Each row of a before or after table is a point. One or more steps were done to the points. Then noise was added and the rows were shuffled. The steps act on how far a point lies along the listed directions, d1 being the first. Name the steps. A step turns or swaps two directions, mirrors them in a line or flattens them onto one, adds a multiple of one to another, or multiplies one. Angles are multiples of 10 degrees, from the lower direction toward the higher: turns from -170 to 170, lines from 10 to 170 but not 90. Use the fewest steps. Two steps may share a direction if one is a turn and the other turns, adds or multiplies; they go together, in the order done. Otherwise the lowest direction goes first.
(in the rows, 100 means zero)

Directions:
(1): [69,52]
(2): [52,131]
Before:
[[63,137],
[69,150],
[112,86],
[166,97],
[131,179],
[124,159],
[150,51],
[176,143],
[100,162]]
After:
[[88,145],
[109,80],
[82,166],
[81,155],
[77,156],
[80,143],
[106,81],
[118,42],
[97,117]]
Steps: flatten d1 and d2 onto the line at 130 degrees

Directions:
(1): [168,118,102]
(2): [118,32,98]
(3): [101,102,30]
Before:
[[69,129,143],
[159,53,164],
[77,24,176],
[147,112,93],
[90,117,105],
[105,65,141],
[149,49,127],
[51,29,108],
[146,121,70],
[121,93,73]]
After:
[[104,50,90],
[131,102,144],
[160,57,164],
[162,70,130],
[161,142,182],
[114,84,72],
[61,115,142],
[148,171,115],
[100,52,68],
[80,102,105]]
Steps: mirror d1 and d2 in the line at 50 degrees

Directions:
(1): [85,189,90,117,136,106]
(2): [52,64,58,85,166,99]
(3): [69,81,157,170,118,106]
(4): [176,86,75,138,139,119]
(5): [126,103,162,51,149,77]
(6): [106,102,83,125,99,6]
Before:
[[67,136,88,129,111,117],
[101,90,140,91,96,119],
[132,115,104,93,185,106],
[72,83,121,66,99,170],
[115,110,93,108,114,118],
[122,83,165,151,133,183],
[122,123,67,96,125,105],
[141,161,136,81,140,118],
[101,129,117,113,125,95],
[145,65,186,145,93,147]]
After:
[[124,95,193,138,82,142],
[88,106,116,69,164,96],
[81,125,118,104,126,91],
[84,100,146,84,85,115],
[85,167,142,56,131,108],
[118,115,63,95,127,103],
[72,82,125,64,91,169],
[107,92,169,144,127,181],
[81,121,74,137,130,121],
[114,108,90,106,118,119]]
Steps: turn d1 and d2 by 20 degrees; add -1 times d5 to d4

Directions:
(1): [16,46,63,149,94,110,85,120,85]
(2): [124,138,68,114,132,98,24,117,33]
Before:
[[35,101,49,129,115,107,59,134,65],
[174,154,84,120,148,96,38,101,11],
[64,73,94,126,83,90,95,84,74],
[130,150,99,81,133,108,62,96,74],
[172,161,93,75,133,102,57,106,44],
[91,72,85,95,95,75,92,114,87],
[137,139,125,53,67,106,157,70,163],
[13,15,95,149,57,131,152,108,155],
[35,82,54,147,95,100,25,140,54],
[111,106,124,77,76,124,130,89,128],
[83,81,91,128,108,118,92,92,70]]
After:
[[161,156,85,84,133,103,47,112,35],
[80,78,90,130,103,119,94,91,74],
[160,143,76,132,147,97,33,107,4],
[25,70,57,150,90,103,35,141,64],
[118,110,125,75,76,125,128,87,124],
[121,145,93,86,134,109,56,98,68],
[89,71,86,94,94,74,94,117,87],
[27,93,52,133,111,107,69,134,74],
[25,22,108,137,53,130,166,104,165],
[150,149,127,50,71,103,148,70,154],
[62,73,96,122,82,90,98,81,79]]
Steps: turn d1 and d2 by -10 degrees

Directions:
(1): [49,74,119,125,130,75,93,184,110,47,53]
(2): [37,88,42,92,87,61,168,111,93,104,163]
(3): [114,19,119,45,42,51,84,74,100,67,91]
(4): [152,104,122,89,59,156,168,150,83,53,117]
(5): [127,125,44,119,79,90,23,123,93,42,154]
Before:
[[126,152,91,117,103,126,86,101,103,106,117],
[110,92,104,85,98,100,109,103,91,84,109],
[104,63,116,91,89,75,97,65,97,108,85],
[96,87,112,101,94,110,124,126,94,76,90],
[81,108,84,98,125,101,102,97,100,124,88],
[112,105,85,86,72,103,102,74,96,108,144],
[127,100,91,105,92,98,69,100,93,80,101],
[128,80,105,93,87,74,44,87,96,79,88],
[124,113,132,103,110,153,145,120,84,110,83],
[68,91,102,78,108,92,140,109,108,103,90]]
After:
[[105,110,92,95,107,108,114,105,88,93,119],
[81,111,59,93,80,88,117,75,94,118,166],
[149,90,129,74,67,96,58,68,107,90,82],
[101,128,103,139,135,113,90,90,97,123,88],
[100,98,103,104,95,118,134,125,91,81,103],
[38,99,69,83,108,83,178,120,103,107,127],
[158,139,124,135,130,124,5,104,99,87,59],
[158,86,161,78,89,150,118,89,85,109,58],
[148,111,108,113,100,114,46,98,96,81,82],
[73,79,87,80,108,81,111,96,101,113,88]]
Steps: turn d1 and d4 by 20 degrees; multiply d2 by 3; mirror d3 and d5 in the line at 80 degrees

Directions:
(1): [47,102,102,5,152,68,61,123,84,122,122,112,82,56]
(2): [147,94,77,91,141,156,102,91,175,79,158,100,40,78]
(3): [112,67,181,86,142,119,101,82,98,130,155,74,152,159]
(4): [119,89,167,123,136,67,104,38,74,81,69,159,39,85]
(5): [35,127,102,88,104,96,133,100,89,12,124,79,62,168]
(6): [87,80,57,156,182,55,73,127,132,75,95,135,144,123]
Before:
[[86,98,194,76,136,87,89,70,81,118,143,119,106,136],
[81,79,103,46,179,119,85,138,162,77,195,66,97,146],
[87,122,127,97,167,32,88,66,84,128,69,164,81,104],
[119,103,97,151,28,67,149,65,85,44,37,119,54,135],
[85,116,83,133,13,96,115,108,122,44,99,56,108,116],
[90,100,82,59,74,69,64,155,47,159,77,101,123,80],
[88,130,73,167,65,89,145,97,75,39,52,113,67,142],
[122,122,77,158,81,154,148,73,166,60,146,83,49,126],
[112,68,105,162,156,132,115,88,144,79,162,94,112,161]]
After:
[[69,118,86,138,145,47,78,113,110,59,95,152,105,119],
[81,116,14,106,135,96,99,147,172,16,128,93,41,117],
[163,105,95,171,87,165,135,63,175,104,145,86,81,109],
[128,83,134,140,29,107,114,92,124,93,111,55,146,117],
[73,99,119,39,99,67,72,142,40,134,100,88,118,115],
[146,107,136,149,27,136,155,77,63,110,78,79,94,138],
[65,148,110,73,109,49,107,69,73,112,65,135,44,92],
[168,74,161,140,28,100,141,52,84,120,74,100,107,145],
[121,96,22,176,90,121,111,100,144,80,98,121,63,72]]
Steps: turn d1 and d5 by 40 degrees; turn d3 and d6 by 110 degrees; multiply d4 by 0.7

Directions:
(1): [111,70,120,24,93,116,81,144,98,12,60,157,178,114,99,132,68,59,95,78]
(2): [104,184,134,60,67,126,85,171,89,119,142,79,73,96,70,145,70,117,14,134]
Before:
[[89,170,108,101,90,113,100,132,103,153,133,84,62,111,99,94,105,118,56,119],
[99,150,126,90,86,118,89,137,92,139,151,71,49,99,83,126,91,123,38,132],
[90,116,120,48,82,130,72,146,92,63,84,126,137,99,88,137,89,81,73,108],
[109,157,116,106,100,108,105,137,93,143,143,66,61,76,70,106,93,127,54,126],
[101,106,90,106,98,79,108,97,106,113,116,96,88,93,96,106,135,104,92,103],
[99,103,93,80,106,106,101,89,93,99,89,86,87,101,93,81,100,93,112,93],
[91,150,113,69,87,130,100,131,91,103,121,104,95,105,89,134,80,112,54,128],
[99,113,121,78,88,120,86,149,102,80,93,116,127,99,98,117,84,106,83,87],
[101,157,140,54,74,118,80,167,84,107,114,98,110,107,82,133,64,96,22,119],
[100,173,121,115,88,106,91,115,94,152,156,56,56,100,90,129,83,128,43,132],
[81,27,60,181,131,79,134,5,108,113,68,106,92,104,132,55,150,98,193,76],
[93,140,117,87,67,115,92,143,79,116,126,70,67,107,80,124,109,123,61,113]]
After:
[[87,74,81,143,97,86,111,69,88,125,101,70,66,107,104,76,146,121,136,92],
[82,74,70,137,122,100,123,42,102,116,95,105,95,107,121,76,121,110,144,104],
[102,109,92,101,96,81,106,102,106,113,119,97,89,93,92,112,132,102,83,102],
[89,44,79,157,128,69,114,33,102,125,73,98,108,103,127,45,129,92,157,79],
[84,49,82,111,114,99,90,65,103,72,56,126,135,101,115,84,128,78,155,84],
[103,98,82,161,127,81,121,68,102,153,121,67,59,73,93,58,125,123,123,106],
[96,182,143,41,56,147,86,189,82,87,125,107,96,106,68,174,64,104,9,134],
[90,66,94,122,111,101,100,95,111,89,78,115,126,98,118,82,111,101,137,71],
[100,112,96,73,105,110,95,98,95,96,91,85,88,101,91,86,96,95,103,96],
[94,107,85,176,119,79,109,37,104,166,130,57,56,99,118,76,120,125,118,110],
[89,73,83,161,123,86,111,46,102,155,122,72,47,98,115,65,133,121,131,106],
[86,121,80,150,117,91,114,72,111,164,113,83,61,110,120,56,135,116,116,98]]
Steps: mirror d1 and d2 in the line at 160 degrees
